Rows are points. To make a cloud, some directions were put in groups of two or more. Within a group, all points are equally far from the middle, so they leave a hole (a ring in 2 directions, a hollow ball in 3). The other directions are filled evenly. Then the cloud was stretched, turned, moved and blurred a little. Count the holes, and give their numbers of directions, smallest first.

Cloud (15 x 2)
[[ 23 -14]
 [-52  14]
 [-66 -25]
 [-36  22]
 [ 24 -17]
 [-14 -78]
 [ 15   2]
 [-35 -73]
 [  7 -72]
 [-41  21]
 [  4 -74]
 [ -1 -76]
 [-65 -10]
 [-24  24]
 [-11  21]]
Holes: 1 (2)

Cloud (31 x 4)
[[ 11 -62  39  12]
 [-32  18 -94  -2]
 [ -3 -25  56 -11]
 [-43  43 -89 -29]
 [ 47 -24  67   2]
 [ 43 -39 -49 -13]
 [ 55 -10  64  14]
 [ 12  82 -38  -9]
 [-11  19 -70 -52]
 [ -1  -5 -65  44]
 [ -2 -28 -65 -15]
 [-50  57 -76 -38]
 [ 73 -36  -9  51]
 [ 44  14 -61 -38]
 [  4  -1 -72 -42]
 [-22 -35  38  14]
 [ 34 -10 -51  53]
 [-23  -5 -76  21]
 [ 25 -44  61  -1]
 [-13  28  34  35]
 [ 42   3  58 -16]
 [-18 -39 -11  39]
 [ 39  49  -5 -39]
 [-27 -28  39  14]
 [-26   5  39 -26]
 [  7 -66  18  14]
 [-13   6  34  47]
 [ 23  76 -29 -13]
 [ 51   7  56  25]
 [ 26  57 -79   2]
 [-49  62  -1  -9]]
Holes: 2 (2, 2)

Cloud (56 x 6)
[[-21  16  13 -23 -34  55]
 [ 15 -18  58   1  -4 -25]
 [ 64 -13   1  37 -24  88]
 [ 27 -12  15 -41  -4 -19]
 [ 87   6 -12 -46 -16 -59]
 [ 70 -15  59  -2 -31 -19]
 [-32  19  29  -8  91 -95]
 [ 29 -36 -13   9  19  41]
 [ 78  19  37  -5 -18 -31]
 [ 25   5  49 -30  -9 -18]
 [ 32 -19   0  24  -5 -46]
 [ -6 -18  18  23  19 -29]
 [-19  24  -8 -43   1 -62]
 [ 33   3  64  -1   6 -16]
 [ 37  22  30 -21   5 -17]
 [ 48 -11 -11 -25 -67 -41]
 [ 72 -36 -14 -31 -67  -6]
 [ 22 -22  35  39  24  12]
 [ -2   2  38  30 -23   5]
 [-59   5  41  -4  -5  12]
 [ 28  39  -7  24  -4 -10]
 [ 25  18  -1  13 -37 -16]
 [-47  13 -15  18 -56  49]
 [ 28  -4  10  28 -47 -27]
 [-34  53  48  13 -12  28]
 [ 89   8  -8   3  -8 -58]
 [ 41   1 -14 -66  29 -62]
 [-21   5   9  53  52  32]
 [-34  41  46 -14 -19 -13]
 [ 47  -7   7 -24 -49 -40]
 [ 10  45  -2 -62 -49 -27]
 [ 35  22 -17   3 -58 -36]
 [-11  -6 -10 -19 -11   2]
 [-16  10  28 -13 -32 -28]
 [  0 -34  33 -38  23  -2]
 [ 59 -70  -9   1 -33  61]
 [-18 -37  13  45  21  48]
 [ 85  -2 -25 -43  -5 -44]
 [ 38  12 -47  18  33  23]
 [-39 -29  52  36  53  27]
 [ 31   2   8 -68   1   7]
 [  8 -21  26  39 -27  36]
 [-56  24  -9 -54  61 -57]
 [-18   6  41  64  15  29]
 [ 58 -29   1  -2  31  74]
 [ 73 -21   0  10 -56  -1]
 [ 13  40 -10 -78 -21 -48]
 [-41 -28  55  33 -30 -21]
 [ 67  13  60  -3 -17  -8]
 [-30  -5   1 -12  42  11]
 [ 53 -31   5  -9   9 -38]
 [-56  -9  32  17   9   8]
 [ 59   0  -6  18 -32  -9]
 [ -6 -31  87   6   7 -12]
 [ 18  38 -22 -59  19 -32]
 [ 73 -63 -12   2  14 -15]]
Holes: 0
